Each row of a before or after table is a point. One or more steps were done to the points. Then noise was added and the rows were shuffled. The steps act on columns, c1 being the first. Name the steps. A step turns or swaps two columns, mirrors them in a line or flattens them onto one, adds a multiple of one to another, or multiplies or shifts one. Angles are multiples of 10 degrees, from the lower column toward the higher: turns from -170 to 170, lines from 10 to 170 but not 90. Use the fewest steps. Two steps may share a column if one is a turn and the other turns, adds or multiplies; they go together, in the order done. Otherwise the lowest column goes first.
In the rows, zero is written as 128.

Before:
[[160 185  71]
 [118 151 104]
 [127 171 106]
 [130 137 169]
 [107  79 150]
 [114  86 120]
 [109 110 125]
 [151 127 170]
 [141 115 110]]
After:
[[112 166 159]
 [116 129  93]
 [169  86 146]
 [112 130 106]
 [121  99  85]
 [131 138 109]
 [125 201 158]
 [ 98 162 142]
 [147  93 154]]
Steps: turn c2 and c3 by 70 degrees; add -0.5 times c2 to c1

Before, 9 rows:
[[130 152  89 117]
 [ 73 107 113 106]
 [133 133 125  86]
 [132 107 110 108]
 [126  90 152 155]
 [ 65  98 165 112]
 [ 73  92 141 121]
 [103  58 160 169]
 [116 147 120 118]]
After:
[[183 113 145  94]
 [117 118 145 110]
 [131 136 140 113]
 [106 137 160 119]
 [168 119 167  78]
 [144 113 109 154]
 [201 116 128  83]
 [120 129 128  87]
 [167 100 113 156]]
Steps: add 0.5 times c1 to c4; turn c1 and c3 by -150 degrees; multiply c2 by 0.4

Before:
[[115 125 138 117 157 145 113 102]
 [106 126 151 143  76 178 139 186]
 [123 137 147  76 171 121 103 135]
 [166 166 122 110 152 117  96 104]
 [ 96 129 148 170 105 140 148 177]
 [105 161 110 110 160  87 132  96]
 [148 140 106 136 158 100 137 150]
 [126 182 123 138 189 141 123 125]
 [114 150 164 138  86 152 176 181]
 [140 111 194 107 146 142 126 114]
 [120 179 128 144 159  85  98 132]]
After, 11 rows:
[[147  97 148 115 124 121 105 105]
 [134  95  89 110 161 138 118  95]
 [157  67 141 137 181 134 129 125]
 [124 148 143 169 129 106 177 176]
 [151  84 123  75 137 110  68 134]
 [152  96  85 141 181 118 107 133]
 [197 104 112 112 166 131  82 103]
 [144 172 157 139 151  95 184 185]
 [135 180 181 144 126 111 147 187]
 [170 111 155 104 110  64 112 116]
 [178 100  96 136 139 147 143 149]]
Steps: shift c1 by 30; turn c2 and c5 by 90 degrees; turn c3 and c6 by -80 degrees; add 0.7 times c4 to c7

Before:
[[110 113  88 139 133 126 149 113 143 130 156]
 [151 113 152 116 118 151 134 130 102 123 122]
 [123 137 135  90 111 152 102 111 135 168  98]
 [108 102 113 143 167 131 132 137 134 126 134]
 [115 127 103 121 126 109 136 143 119 133 143]
 [119  93  85 140 112 108 125 118 132 142 137]
 [113 117 177 137  95 144 148 139 136  97  97]
 [121 121 125  88 127 138 121  87 120 147 122]
 [136 104 112 158 125 121 146 140 152 130 153]
 [129 128  90 144 131 137 129 132 141 109 140]
 [ 96 138 152 125 118 158 109 100 109 162 126]
 [123 144 133 118 136 121 129  89 123 168 120]
 [114 117 106 157 144 104 108 115 142 115 152]
 [120 117 188 108 110 146 132 131 134 125 141]]
After (14 x 11):
[[155 168 109 141 141 103 130 155 116  89 104]
 [127 187 126 160 119 157 129 143 155 232 152]
 [138 169 151 144  95 144 128  95 116  35 182]
 [145 152 126 147 168 131 127 147 120 119 114]
 [142 177 123 127 130 137 125 128 116  73  88]
 [115 163 130 105 117 153 128 107 151 113 151]
 [121 178 118 143 128 110 126 107 130 146  99]
 [ 89 188 157 132 109 153 130 134 125 249 140]
 [ 87 173 135 132 127 137 129 163 149 187 125]
 [158 156 107 120 125 121 128 122 102 134 108]
 [106 167 109 136 112 147 131 113 121 121 185]
 [141 145 126 139 113 107 128 127 126 171  85]
 [139 163 106 145 133 124 127 151 116 134  82]
 [118 197 134 131 132 118 129 166 146 245 133]]
Steps: turn c1 and c4 by -90 degrees; shift c2 by 50; turn c3 and c11 by 100 degrees; turn c8 and c9 by -160 degrees; add 0.7 times c5 to c8; multiply c7 by 0; multiply c10 by 3

Before, 10 rows:
[[142 160 116 124 114 149 142 136 144 168 133  63 128 122]
 [153 134 167 164 138 123  83 105 112  92 113 101 139 171]
 [104 141 119  72 141 120 130 130 118 164 125  80 131 107]
 [148 173 131 158 137 142 126 116 114  95  86 121 163 146]
 [141 110 143 187 131 129  90 110 108 123 105 137 162 124]
 [112 146 104 100 106 177 182 176  78 151 155  87 129 140]
 [114 125 110  93 136 161 132 195 142 154 126 103 150 146]
 [107 152  90  93 122 170 103 113 133 152 140 106 111 127]
 [192 113  44 143 104  59  89 128 123 148 121 178 147 165]
 [141 122 112 200 149  94 118 103 126  87 112 129 113 138]]
After:
[[ 95 170 119 155 144 120 136 127 145 164 139 173 130 150]
 [127  49 112  89 150  95 110 134 123  88 106 125 130 113]
 [112 156  97 160 120 172  99 151 122 153 154 151 141 134]
 [111 154 109 134 134 165 148 164 110 149 130 150 140 115]
 [102  86 167 121 137 123 119 122 121  93 104 129 173  57]
 [ 95 163 102 155 101 179 156 138 164 148 157 145  82  72]
 [121  79 129 158 132 133 156  73 130  97  83 133 142  87]
 [143 132  43 114 100  53 123 133 119 147  94  59 167  71]
 [136  75 142  93 135 129 135  94 148 127 104 125 179 120]
 [ 59 132 119 167 115 150 137 123 113 165 121 154 116 149]]
Steps: turn c1 and c11 by -30 degrees; turn c1 and c12 by -120 degrees; add 0.7 times c5 to c4; turn c2 and c4 by 110 degrees; turn c7 and c13 by -60 degrees; add -1.5 times c7 to c8; turn c9 and c14 by 150 degrees; multiply c14 by 1.6

Before:
[[148 142 158 114 116 141 130 162  88 135 135 128 152  81  74 118 116 151
  121 134]
 [167 124 153 121 141 143 147 161 170 167 132 141 126 128 123 131 129 121
  112 177]
 [149  99 176 126 160 122 149  97 109 102 117 152 137 138  90 108 102  83
  132 119]
 [ 81 104 117 151 122 148 115 149 175 111 134 170 119 163 147  98 113  90
  163 178]
 [139 116 175 175  99 141 145  92  95 112  67 106  84 131  80 182 141 129
  176  99]
 [ 94 146 144 104 129 129 137  95 121  88 130  90 130  94 144 117 140 114
  154 159]
 [ 98 147 145 136 135 123 161 133  86 124 114 128 149 172 104 161 159 140
  104 121]
 [115  68 168 186 124 103 107 154  84  86 136 102 101 165 125 150 137 118
  125  96]
 [121 120 170 136 162  98 125 153 141 164 113 162 122  98 104 110 123 136
  108 128]
 [138 139 115 124  75  87 130 163 139  89  86 147  91 131  97 112  84 118
  160 142]
 [154  75 119 142 105 138  86  92 151 103  87 145 106 162 106 153 129 135
  148 155]
 [130 156 114 120 102 106 136 127 170 172 125  91 139 147 102 181 130  87
  168 106]
 [158  86 169 117  73 114 152 145  85 158  64 123 161  85  92 166  82  81
  145 142]
 [112 138 179 129 132  93  82 148 156 138 128 137 107 146  63 173 118  61
  188 123]]
After, 14 rows:
[[171 104 118 152 121 149 115 148 174 112 146 171 119 169 196 150 165  90
  134 177]
 [ 70  86 168 118  73 114 152 145  84 158 168 122 161  78 106 100 132  80
  179 142]
 [127 120 170 136 162  98 126 152 140 165 144 162 122 135 104  93 172 135
  103 128]
 [113 140 160 114 115 142 130 162  88 135 111 129 153 120  80  80 166 152
  126 133]
 [ 97 125 154 120 141 143 147 162 170 166 104 140 126 125 172 130 179 120
  114 178]
 [ 99 140 115 123  76  87 132 163 139  88 159 147  91 144 110 126 133 118
  149 143]
 [147 148 145 137 136 122 161 132  86 125 155 128 149 113  97 180 210 141
  115 121]
 [140 137 179 129 132  93  81 149 155 137 136 137 106  92  58 160 168  61
  213 124]
 [124 154 113 119 102 106 137 127 170 171 129  90 138  86  80 163 180  86
  198 105]
 [105  98 176 127 159 121 150  98 109 102 127 152 136 151  81 129 153  83
  116 119]
 [ 85  75 120 141 105 138  86  92 151 104 151 144 106 117 132 168 179 135
  157 154]
 [ 88 115 175 175  99 140 146  93  94 113 175 106  84  78  51 148 190 129
  211  99]
 [159 146 143 104 130 129 137  96 120  88 143  90 130 127 175  91 190 114
  154 158]
 [144  68 168 185 123 103 106 154  84  85 128 102 101 120  93 170 186 117
  129  97]]
Steps: turn c1 and c11 by -150 degrees; turn c14 and c16 by 70 degrees; add -0.7 times c14 to c19; add 1 times c20 to c15; shift c17 by 50
